Each row is a point. Each copy is the shape, with its points in the same order, stretched, turned, moved and blurred by noise. Some copies are also mirrored. Which?
(in the rows, 128 means zero)

Shape (6 x 2):
[[ 97 115]
 [190 149]
 [145 161]
 [133 125]
 [152 100]
 [ 97 161]]
Copy 1 (6 x 2):
[[131 178]
 [128  61]
 [107 110]
 [132 130]
 [162 117]
 [ 76 164]]
Copy 1 is: mirrored
Copy 2 (6 x 2):
[[ 94 167]
 [179  78]
 [179 137]
 [127 130]
 [105  98]
 [152 180]]
Copy 2 is: only turned

Shape (8 x 3):
[[103 118 109]
 [ 93  98 121]
 [107 156 125]
 [111 194 103]
 [125  84 166]
 [131 152 117]
 [128  93 116]
 [148  61 165]]
Copy 1 (8 x 3):
[[146 115  84]
 [164  90  93]
 [ 98 121 107]
 [ 60 145  83]
 [179  96 163]
 [117 149 110]
 [183 127 109]
 [218 112 174]]
Copy 1 is: only turned
Copy 2 (8 x 3):
[[ 99 137 153]
 [102 120 164]
 [126 160 147]
 [114 198 140]
 [148  76 140]
 [122 153 127]
 [101 108 135]
 [143  54 123]]
Copy 2 is: only turned

Shape (8 x 4):
[[ 57 115  65  93]
 [125 161 139 136]
 [ 84  82  79 127]
 [108 119 150 136]
 [121 163 120 145]
 [205  92 154  98]
 [149 129  96 133]
 [177 117 128 120]]
Copy 1 (8 x 4):
[[ 77  60 172 101]
 [123 146 157 174]
 [ 95  87 134  72]
 [144 142 161 136]
 [101 147 141 165]
 [230 107 101 177]
 [117 121 103 152]
 [170 120 101 168]]
Copy 1 is: mirrored
Copy 2 (8 x 4):
[[ 30 111 121 141]
 [145 173 114 122]
 [ 72  89 103 138]
 [151 136 128 151]
 [130 172  99 113]
 [209  96 171  95]
 [128 133 107  93]
 [171 125 132  92]]
Copy 2 is: only turned
Copy 3 (8 x 4):
[[199 112  79  68]
 [158 152 119 143]
 [169  83  98  99]
 [167 126 141 135]
 [159 148 100 146]
 [ 70 137 186 106]
 [119 124 103 126]
 [ 95 136 143 123]]
Copy 3 is: mirrored
Copy 4 (8 x 4):
[[ 85  65  79 104]
 [122 130 133 142]
 [109  89  92  80]
 [114 120 144 114]
 [115 137 115 144]
 [199 108 150 127]
 [143 123 101 130]
 [170 123 124 127]]
Copy 4 is: mirrored

Shape (12 x 6):
[[161 157 139 140 109 146]
 [166  78 108 173  52 128]
 [108  92 173 127 128 148]
 [ 76 111 157 102 137 112]
 [105 109 129 117 152 115]
 [166 115 133 173 119 184]
 [174  91  97 130  81 159]
 [123 115 104  99 168  71]
 [ 94 134 130 110 171  89]
 [121 167 101 104 147  81]
 [150 159 122 100 133 165]
 [ 57 117 102 122 148 100]]
Copy 1 (12 x 6):
[[125 104 120 136 102 172]
 [146  80 221 139  46 121]
 [100 128 175 127 139 134]
 [ 96 150 128 134 148  98]
 [138 138 118 126 154 107]
 [145  79 166  97 110 180]
 [132  47 192 136  97 128]
 [169 147  93 155 163  80]
 [141 165  78 133 161  98]
 [151 144  50 150 132 104]
 [113  85  94 134 143 161]
 [125 155  84  98 136  64]]
Copy 1 is: mirrored
Copy 2 (12 x 6):
[[144 143  93 128  99 135]
 [161 119  69  72 138  95]
 [123 102 136  96  66 123]
 [104 123 169 100  89 121]
 [119 110 157 104 127 140]
 [146  93  75 120 106 135]
 [134 120  71  75 140 140]
 [132 128 177  98 161 152]
 [117 127 181 122 129 141]
 [123 156 162 126 157 148]
 [115 141 103 124 115 169]
 [ 92 110 178 114 158 122]]
Copy 2 is: only turned
Copy 3 (12 x 6):
[[162 141 123 132  91 103]
 [ 78  97 112  76  64  96]
 [123 153 171  89 163 151]
 [109 152 179 140 199 134]
 [121 119 145 133 178 134]
 [143 128 103  76  71 152]
 [110 122  81  64 102  93]
 [132  79 136 158 196  99]
 [134 111 159 174 189 129]
 [144 108 126 200 161  85]
 [170 160  98 129 138 106]
 [ 73 119 143 172 184 143]]
Copy 3 is: only turned
Copy 4 (12 x 6):
[[139 152 142  93 126 128]
 [188  82 210 110 111  71]
 [ 79 132 141 125  79 107]
 [ 78 107  84 134 119 116]
 [112 135  86 152 115 107]
 [141 175 202 130  94 112]
 [184 112 172 122  70 107]
 [153 144  35 142 131  80]
 [108 146  48 141 152 113]
 [148 136  37 126 173 122]
 [131 160 103 116  94 159]
 [111 100  71 182 164 126]]
Copy 4 is: mirrored

Shape (10 x 6):
[[142 104 124 141 157 137]
 [ 79 123 126 116 121  92]
 [117 127 121 153 110 142]
 [125 129 129 158 138 115]
 [129 104 109 141 120  98]
 [148 213 162 114 120 135]
 [108 109 161 139 111 143]
 [115 117 145 129 114 118]
 [118 105 135 142 155 131]
 [111 123  95 128 105 115]]
Copy 1 (10 x 6):
[[132 128 120 120 106 107]
 [ 71 128 123 148 110 156]
 [118 141 163 160 121 118]
 [113 118 138 146 116 104]
 [ 91 127 159 104 102 132]
 [151 133 107 187 249  99]
 [132 104 144 158 118 134]
 [113 112 142 140 122 139]
 [122 111 117 135  96 117]
 [ 87 161 163 131 120 139]]
Copy 1 is: only turned
Copy 2 (10 x 6):
[[131 106 160  95 124 118]
 [ 83 104  80 128 103 149]
 [129 118 129 142 138 154]
 [136 108 116 104 132 139]
 [108  93 114 118 151 140]
 [153 189  88 150 122 105]
 [140  97 123 153 113 140]
 [122 102 108 142 123 134]
 [130 102 139 104 104 133]
 [ 91 116 112 136 144 153]]
Copy 2 is: mirrored
Copy 3 (10 x 6):
[[161 136 112 110 108 156]
 [ 81 143 120 136 138 142]
 [153 102 125 157 140 135]
 [146 148 115 149 117 137]
 [124 134  90 135 105 120]
 [131 156 187 125 184  99]
 [135 107 153 138 122 144]
 [116 126 136 130 123 127]
 [143 140 121 121 117 166]
 [121 114  98 135 138 119]]
Copy 3 is: mirrored
Copy 4 (10 x 6):
[[119 124 164 126 148 112]
 [ 89  83 106 102 125  98]
 [139 143 101 117 140 113]
 [121 143 138  92 142 112]
 [118 109 136 111 116  77]
 [132 174 110  99 100 208]
 [ 87 136  98 124 155 113]
 [ 92 121 110 119 127 108]
 [102 122 149 109 159 109]
 [141 103 102 123 113  98]]
Copy 4 is: only turned

Shape (13 x 8):
[[116 129 176  12 127 110 162 104]
 [125 159 174  84 135 142 147 105]
 [126 106 126  87 154 158 134 138]
 [116 138 238 169 138 144 147 129]
 [130 149 131 151 127 107 161 157]
 [130  82 125 158 125 151 164 120]
 [147 111 138 136 121 163 137 118]
 [113 112 147  87 158 164 143 122]
 [109 157 182 161 161  90 133 101]
 [160 146 194 168 171  54  72 142]
 [141  98 145 131 115 161  56 112]
 [ 95  99 121 124 125 145 149 156]
 [110 144 130 166 126  88 146 139]]
Copy 1 (13 x 8):
[[ 75 179 197 159 179 194 164 140]
 [ 98 158 175 130 104 169 170 138]
 [137 172 156 106 145 163 108 125]
 [ 90  70 134 102  88 161 182  63]
 [ 99  79 146 139 108 140  87 130]
 [157  88 116  80 142 171 120 136]
 [169 122 142  99 133 154 141 134]
 [121 170 150  89 132 181 131 122]
 [ 74  95  90 162  98 153 164  95]
 [108  88  76 226 111 102 130  44]
 [178 140 124 112 162  92 171  82]
 [115 117 146  84 159 148  90 120]
 [ 85  68 113 141 120 132 110 119]]
Copy 1 is: only turned
Copy 2 (13 x 8):
[[ 65  90  71  74 148  92 178 160]
 [107 107  92 102  97 137 174 145]
 [ 74 158 144 135 116 116 162 167]
 [167  52 130 102  76 149 168 174]
 [154 107 124 122  80  83 167  90]
 [129 130 119 186 113  84 144 159]
 [121 152 126 149 103 109 145 170]
 [ 73 136 138 143 118 136 169 170]
 [172  86 108 126 115 146 175 109]
 [210 136 155  45 131 121 180 116]
 [124 187 138 114 148 138 102 194]
 [ 86 114 141 144 109  94 125 143]
 [167 101 106 133 102  99 149  79]]
Copy 2 is: only turned
Copy 3 (13 x 8):
[[151  22 142  81 101 107  83  49]
 [156  79 158 125 128 125 100  73]
 [125  96 104 149  94 120 105  91]
 [143  74 202 159 135 173 124 127]
 [135 105 135 111 142 119 166 131]
 [ 72 115 135 147 118 126 144 118]
 [ 99 108 140 157 138 129 112 105]
 [131  93 126 149  90 130 103  84]
 [164 104 168  91 142 168 122 145]
 [167  90 112  93 167 190 100 196]
 [ 98 113 126 168 142 121  56 154]
 [111 104 129 143  87  98 136 126]
 [132 111 147  94 138 116 156 153]]
Copy 3 is: only turned

Shape (13 x 9):
[[138 136 124  91  83  89 115 127 118]
 [142 157  83 137 134 150 103 144 153]
 [166 106 160  79  98 121  93 112  89]
 [111 101 129 152 115 122 126 122 151]
 [100 122 169  86  96 142 114  98 145]
 [190 119 150  78 137  88 147  72 137]
 [117 154 155 121  94 122 114  92  92]
 [166 135  87 159 101 156 140 146 175]
 [111 170 130 118 106 131  89 177 121]
 [155 163 108 123 100 145 147 165 139]
 [161 172 140 183 147 133 156 196 170]
 [121 136 171  76  88  89  86 104 111]
 [179 100  80  75 143 123 173 117 116]]
Copy 1 (13 x 9):
[[163  87 165 139 142 100 142 158  94]
 [131 106 169 129 120 157  66 126 160]
 [176  82 100 114 129  76 129 136  70]
 [127 178 124 149 136 160 117 158 115]
 [122 136 111 151 119 111 163 141 149]
 [106  97 149 160  87  83 123 138  20]
 [113  82  87 117 130 135 153 149 103]
 [157 131 182 188 133 208  80  91 139]
 [157  87 167  72 154 139 118 123 170]
 [143  69 192 153 158 164 116  76 139]
 [119 120 196  89 146 236  86  39 122]
 [155 101 132 100 116  81 161 171  93]
 [109  78 162 198 146  64 104 135  60]]
Copy 1 is: mirrored
Copy 2 (13 x 9):
[[182 109 146 125  97 124 116 138 138]
 [124 169 156  83 148 105  83 145 172]
 [157 101 162 153  96 170 126 119 154]
 [134 144 148  89 137 135 124 133  93]
 [152  94 176  74 101 164 138  92 131]
 [112  70 110 161 115 131  90  95 106]
 [174 118 108 112 133 152 150  85 147]
 [131 150 185  98 176 103  89 160 142]
 [180 174 181 109 107 110 125 122 173]
 [159 132 175 117 152  80 114 136 166]
 [124 187 171 148 195  54  94 101 110]
 [187 103 152 117  77 166 122  90 142]
 [ 83  74 107 148  98  93 113 164 134]]
Copy 2 is: mirrored

Shape (15 x 11):
[[161 156 108 112 128 127 105 249 127 148 111]
 [153 148 102  55 145 111 121 118  92 129 121]
 [148 137 109 150 122 106 118  99 142 125 100]
 [135 140 178 105 140 140  99 134 177 113 103]
 [ 70 155 126 143 104 132 127 156 114 124 101]
 [160 148 105 146 134  66 114 105 104 152 145]
 [168 158 159 117 120 117 103 105  87 107 105]
 [157 105 135 135 124 105 129 151  82 114  93]
 [116 147 167  88 122 129 132 177 130 158 149]
 [100 146 154 141 144 115  91 118 113 120  89]
 [141 111 121  74 105 131  67 109 129 109 165]
 [137 158 113 109 136 129 102 104  99 203 101]
 [109 147 109  94  83 122 129 106  88 132 142]
 [140 118 116 131 127 136 115 226 136 125 183]
 [123 158 111 144 138 144 129 125  87 138 111]]
Copy 1 (15 x 11):
[[104  79  92 172 140  90 167 154 169 178 110]
 [159 145  68 152 118 109 155 142 146 108 168]
 [148 152 123 168 134 121 116  82 125 135 125]
 [149 117 132 109 142 143 158  83 192 113 115]
 [ 92 124 140 149 116 102 133  90 121 139 166]
 [189 131 114 177 143  90 105 121  97 164 131]
 [160 165 150 162 127 100 156 126 156 117 149]
 [131 158 138 165 108  87 166 131 113 132 112]
 [145  78 121 119 127 132 171 133 148 136 155]
 [141 153 147 130 123  90 132  76 149 150 147]
 [155 110 109 111 107 122 107 141 173  88 129]
 [166 153  96 159  99 132 133 126 135 185 181]
 [131 130 120 161  97 120 124 130 117 104 190]
 [103  60 120 127 150 104 129 162 133 151 101]
 [116 165 127 158 133 113 132 124 112 158 175]]
Copy 1 is: only turned
Copy 2 (15 x 11):
[[ 51  86 162 167 122 155 138 243 133 123 101]
 [150 143 133  89  93 106  64 169  82 123 109]
 [139 135 133  86 125  95 142 119 162 120 107]
 [120 162 123  77 158 159 166 170 122 171 120]
 [ 67 111  86 126 128 170 126 125 156  98 146]
 [154 138 146 136 143  71  82 124 156 134  94]
 [135 201 121 116 121 122 130 144 121 105 111]
 [137 129 148 129 139 125 158 135 113  69 120]
 [ 93 135 119 140 165 140 105 186  92 167 156]
 [113 146  89 120 141 148 137 114 130 108  92]
 [121 182 194  84 110 137  82 114  85 174 119]
 [ 93 147  93 118  92  52  97 145 100 138  88]
 [107 157 128 101 104 111  63 108 117 117 156]
 [ 90  90 199 180 141 173 133 182 132 171 145]
 [112 130  91 143  77 121 127 130 141 109 123]]
Copy 2 is: only turned
Copy 3 (15 x 11):
[[176  80 140 204 130 152 115 121  85 196  54]
 [133 111 130  85  68 115 119 121  58 161  48]
 [125 125 125 112 100  95 148 149 156 112  89]
 [185 123 128  81 144 139 114 122 163 166 107]
 [136  82 162 168 166 119 133 111  98 113 128]
 [107 134 129 140  40 103 131 163 115 117  89]
 [177  87 120  67  64 106 126 147 116 117  83]
 [152  72 129 153  67 127 163 119 107 131  97]
 [158 109 171 135 113 178 108 120  91 186 125]
 [156  88 125 121 120 101 126  95 143 131 132]
 [109  86  98  75 101 169  84 159 123 146  58]
 [ 97 103 160  93  86  70 130 148 104 207 104]
 [ 98  92 157  98  96 131 125 152  69 109  97]
 [147  90 108 208 140 197 115 148  96 154 103]
 [131  97 134 126 124  84 153 146  84 132 124]]
Copy 3 is: mirrored
Copy 4 (15 x 11):
[[147  98  93 139 156 155  37 119 117 185 164]
 [101 145  83 108 123  79 109 139  60 119 131]
 [104 139 179 168  76 111 134 101 123 114 146]
 [157 144 168 141  71 123  97 189 154 144 143]
 [ 88 123 140 145 148 130  85 158 187 129 126]
 [ 90 167 162 114 142 113 161  75  80 152 157]
 [ 65 171 147 130  88 149 139 156  69 124 145]
 [105 132 141 165 144 129 109 121  67 112 167]
 [143 155 102 131 159 125 110 178 144 171 117]
 [ 90 135 194 120 126 125 109 170 140 134 139]
 [131 101 102  72  80 130 163 147 113 118 186]
 [ 78 113 158 132 123  77 135 108  89 194  76]
 [ 72 139  83 124 130 105 154 136 129 123 121]
 [184 115  94  95 162 171  97 104 122 147 170]
 [ 81 143 142 128 117 133 103 107 104 130  95]]
Copy 4 is: only turned

Shape (16 x 12):
[[108 114  92 142 122 175 155 141 131 120 104 112]
 [118 162  77 122  93 175 114 147 107 135 109 123]
 [121 107  51 104  99 134 120 119 105 131 106 129]
 [120 129  97 138  83 145 136 158 118 108 136 148]
 [123 188 104 120 141 115 145 106 128  89 109  98]
 [133 135 116  87  95 139 134 146 139 135 129 125]
 [ 98 176 145 121 145  89 158  91  70 140 112  55]
 [115 102 137  95 127 110 141  80 141 168 191 194]
 [136 116 123  87 101 155 124 119 128 143 121 124]
 [165  78 136 108 124 117 117  82 129 131 199 150]
 [151 142  99 134 119 156 126 136 121 140  75 144]
 [170  92  98  99 134 135 131 132 124 177 204 170]
 [ 91 156 158 124 147  91 112 123  71 113  98 103]
 [ 99 155 158 143 137  52 113 100 130 157 127  77]
 [157  92 148 104 115  67 167 106 124 155 176 167]
 [ 86 142 127 101 175  78 129 137 105 116 109  90]]
Copy 1 (16 x 12):
[[117 157 109 112 168 140 130 145 125 106 122 137]
 [171 169 156 109 138 183 164 136 144 119 132 174]
 [152 142 151 104 143 170 113 108 125  91 146 175]
 [181 141 140 115 157 138 142 137 110 132  88 173]
 [ 80 133 134 163  78 172 121 103 140 178 113 158]
 [169 139 161 115 112 144 152 112 130 117 140 111]
 [ 53 128 149 176  79 150  88 158 180 175  60 138]
 [147  95 149  91 126  70  71  85 156 163 127 103]
 [167 136 164 115 135 154 130 114 151 103 155 108]
 [155  47 170 122 162 101 115  78 118 137 123 106]
 [152 166 129 138 141 122 162 133 150  99 148 173]
 [179  97 152  63 149  66 158  92 124 106 127 120]
 [104 103 128 174  89 139  99 170 167 176  66 162]
 [ 63  98 148 157  76 113  90 163 140 208 112 132]
 [145  87 152 140 120  36  88 101 121 139  96 110]
 [ 67 110  96 137  57 118 103 151 147 168  98 133]]
Copy 1 is: only turned
Copy 2 (16 x 12):
[[157 138 135 119  58 101 156 107 103 158 104 117]
 [166 145 119 145  42 136 105 123 121 161  91 139]
 [161 111 132 128 108 135 161 120  82 181 131 171]
 [142 133 130 122  70  99 128 159 118 176 126 128]
 [122 133 140 166 111 190  89  58 118 161 145 142]
 [136 103 128 161  96  95 117 103 101 135 133 155]
 [156 164  94 149 174 204 124  35  89  97 176 147]
 [118  29 162 116 205 100 159 191  69 105 153 118]
 [152 104 138 168 121  85 141  97 103 125 123 157]
 [ 84  54 140 147 191 110 211 153 119  94 150 139]
 [151 168 107 135 102  97 108 107  96 156  77 134]
 [ 84  46 104 129 129 114 209 190  68  77 116 118]
 [151 191 154 122 180 171  94  87 110 111 146 164]
 [116 151  92  82 233 191 100  72 133  89 166 170]
 [ 99  75 101 124 225  88 180 150  53 104 185 132]
 [125 143 160 111 164 190 116  71  83 102 159 172]]
Copy 2 is: mirrored

Shape (18 x 12):
[[ 58 151  83 140 115 143  87 109 145  98 186 140]
 [ 90 109 113  89  91 160  99 128  84 162  99 149]
 [113 141 161 161 132 151 120 110 167  83 162 100]
 [140 162 110 102 126 183  68 197  73 134 160 118]
 [145  99 174 103 151 109 114  97 119 160 135 101]
 [119 136 102 132 132 169 128 144 139 155  93 118]
 [159 111 151 192  76 125 168  78  95 129 119 118]
 [177  77 116 142 160 135 132 102 131 184 142 155]
 [162  71  84 132 178 100 154 151  77 167 129  86]
 [136  87 147 101 123  96  92 107 129 128  97 196]
 [171 138  95 151 166  48  78 116 119 117  95 125]
 [140  69 119 124 158 148 140 155 121 159 164 144]
 [124 163 160 173 117 125  97 148 145 110 125 134]
 [135 142 142 109 117 123 119 127 162 118 158 105]
 [109 172  91 187 118  91 139 145 122 141 139 153]
 [132 160  90 106  65  79 126 142 106 161 140 136]
 [110  76 100  73 158 127 145 104  88  78 130 158]
 [160  85 121 136  75  71 101 140  82  82 145 110]]
Copy 1 (18 x 12):
[[192 173 127 152 130 154 154 112 149  88 168 163]
 [ 83 154  88 112 102 164 105 113 127 166 149 166]
 [170 113 151 139 182 141 145 107 133  89 172 109]
 [ 79  81  68 115 126 142 106 121 161  63  87 180]
 [111 127 122 179 170 155  89 131  84 165 114 117]
 [ 99 116 106 110 109 139 129 128 156 119 145 102]
 [110 179 141  74 195 143 130  80 146 197 107  96]
 [ 75 129 127 149 121 131 146  91 121 189  70  95]
 [ 99 133 107 142 100 136  68 118 149 161  18  95]
 [ 86 167 122 164 142  92 102 128  70 186 149 148]
 [114 184  78 164 167  86  97 173 105 113  98  83]
 [ 90  98 137 151 101 129 111  86 152 168  71 141]
 [117 121 118 139 193  85 116 132 164  99 166 114]
 [130 129 171 160 147 149 117 137 119  94 135 140]
 [137 161 135 129 168  88 128 142 204 132 112 107]
 [ 88 195 151 144 128 142  85 160 154 141  89 171]
 [158 160 141 134  85 150 111 120  62 163 113 159]
 [ 98 204 138 135 148 124  43  93 109 149  64 164]]
Copy 1 is: mirrored
Copy 2 (18 x 12):
[[113 163  85 170  81 169 129 197  74 104 150 149]
 [ 79 167 145 113 146 186 116 176 149 150 147 126]
 [133 153 140 161 160 146 118 113  53 103 140 135]
 [136 190 166 140 108 173 145 141 113 190 102 126]
 [145 130 142 139 204 159  90 116 141 159 136  77]
 [ 93 125 136 128 153 161 151 105 113 160 164 145]
 [113 133 214 133 202 126  36 110 117 141  94 169]
 [122 102 146 167 153 156  71  95 199 151 103  92]
 [169 124 134 150 203 136  91  83 202 208 122 139]
 [107 110 132 129 145 155 124 176 182  98 113  66]
 [162  45 138 148 162 119 165 150 134 176 106 114]
 [122 157 130 163 143 146  90 101 200 146 120 104]
 [ 96 128 157 149 148 114 156 136  64 133 125 116]
 [150 136 142 142 130 156 113 140  95 131 154 108]
 [ 89 108 108 150 120  89 135 155  97 161 125 154]
 [128 124 145 113 101 126  94 192 133 188 150 132]
 [152 168  86  93 162 189 106 164 178  85 117 138]
 [188 145 207 144 155 129  84 181 164 158  95 147]]
Copy 2 is: only turned
Copy 3 (18 x 12):
[[143 137 145 201  83  73 103 141 174 154 198 138]
 [168 166 109 198 129 152  99  92  83  98 111 126]
 [ 81 117 152 162 122 125 119 167 182 151 200  85]
 [176 148 137 179  69  94 152 136 109  75  91  64]
 [137 126 161 138 144 189 128 131 107 174 132 115]
 [154  96  95 166 143 106 123 127 106  93 148 105]
 [100 117  66 107 107 187  74 101 186 180 148  87]
 [196 118 122  77 147 159 105 105 119 125 173 108]
 [214  83 130 112 110  99  81 117 144 148  71  96]
 [149 193 136 128 161 191  80 125 115  89 137 162]
 [174 102 131 139 106 156 112 161 168 110  97 159]
 [182 126 145 106 141 100  92 118 116 115 146  82]
 [ 94 126 103 141  91 138 111 169 133 121 162 102]
 [124 141 131 144 141 113 151 159 150 145 162 109]
 [140 103  80  99  64  73  90 146 150 151 145 151]
 [162 171  55 130 103  84 148 148 130 162  90 147]
 [157 151 224 143 154 129  69  68 172  88 111 132]
 [142 183 107 150  98 141  92 158 213 145  70  90]]
Copy 3 is: only turned
Copy 4 (18 x 12):
[[ 97  95  41 177 105 120  81 146 126 134 147  93]
 [101 130 106 107 119 133 170 129  76 157 181  76]
 [120 105  81 114 121 147  88 161 140 112  88 141]
 [ 98 149  96 131 141 141 126 205 163 149 161  38]
 [ 73 127 143  76 174 146 135 117 115 113 138 149]
 [139 153 120 124 127 126 165 142 115 106 141  99]
 [161  85 135  46 147  99 113 152  94 107 163 173]
 [117  97 166 129 212 128 159 138 103  84 169 159]
 [142 198 155 120 209 124 139 136 132  96 206 180]
 [113  85 172 132 150 151 148  70  72 178 150 136]
 [145 138 170 135 194  99 101  58 127 158 136 157]
 [114 139 144 153 168 160 146 169 112 105 178 144]
 [126 111 142 117 114 130  93 148 113 147 103 107]
 [ 92 107 114 126 106 133 118 139 160 112 126 134]
 [149 113 141 152 109  94  78 133 115 111 177 110]
 [ 98 102 146 127  83  81 123 117 140 127 216 101]
 [152 129  91 154 145 182 131  88 123 140 192 141]
 [134 122 136 104 138 110 105 137 124 194 181 182]]
Copy 4 is: only turned
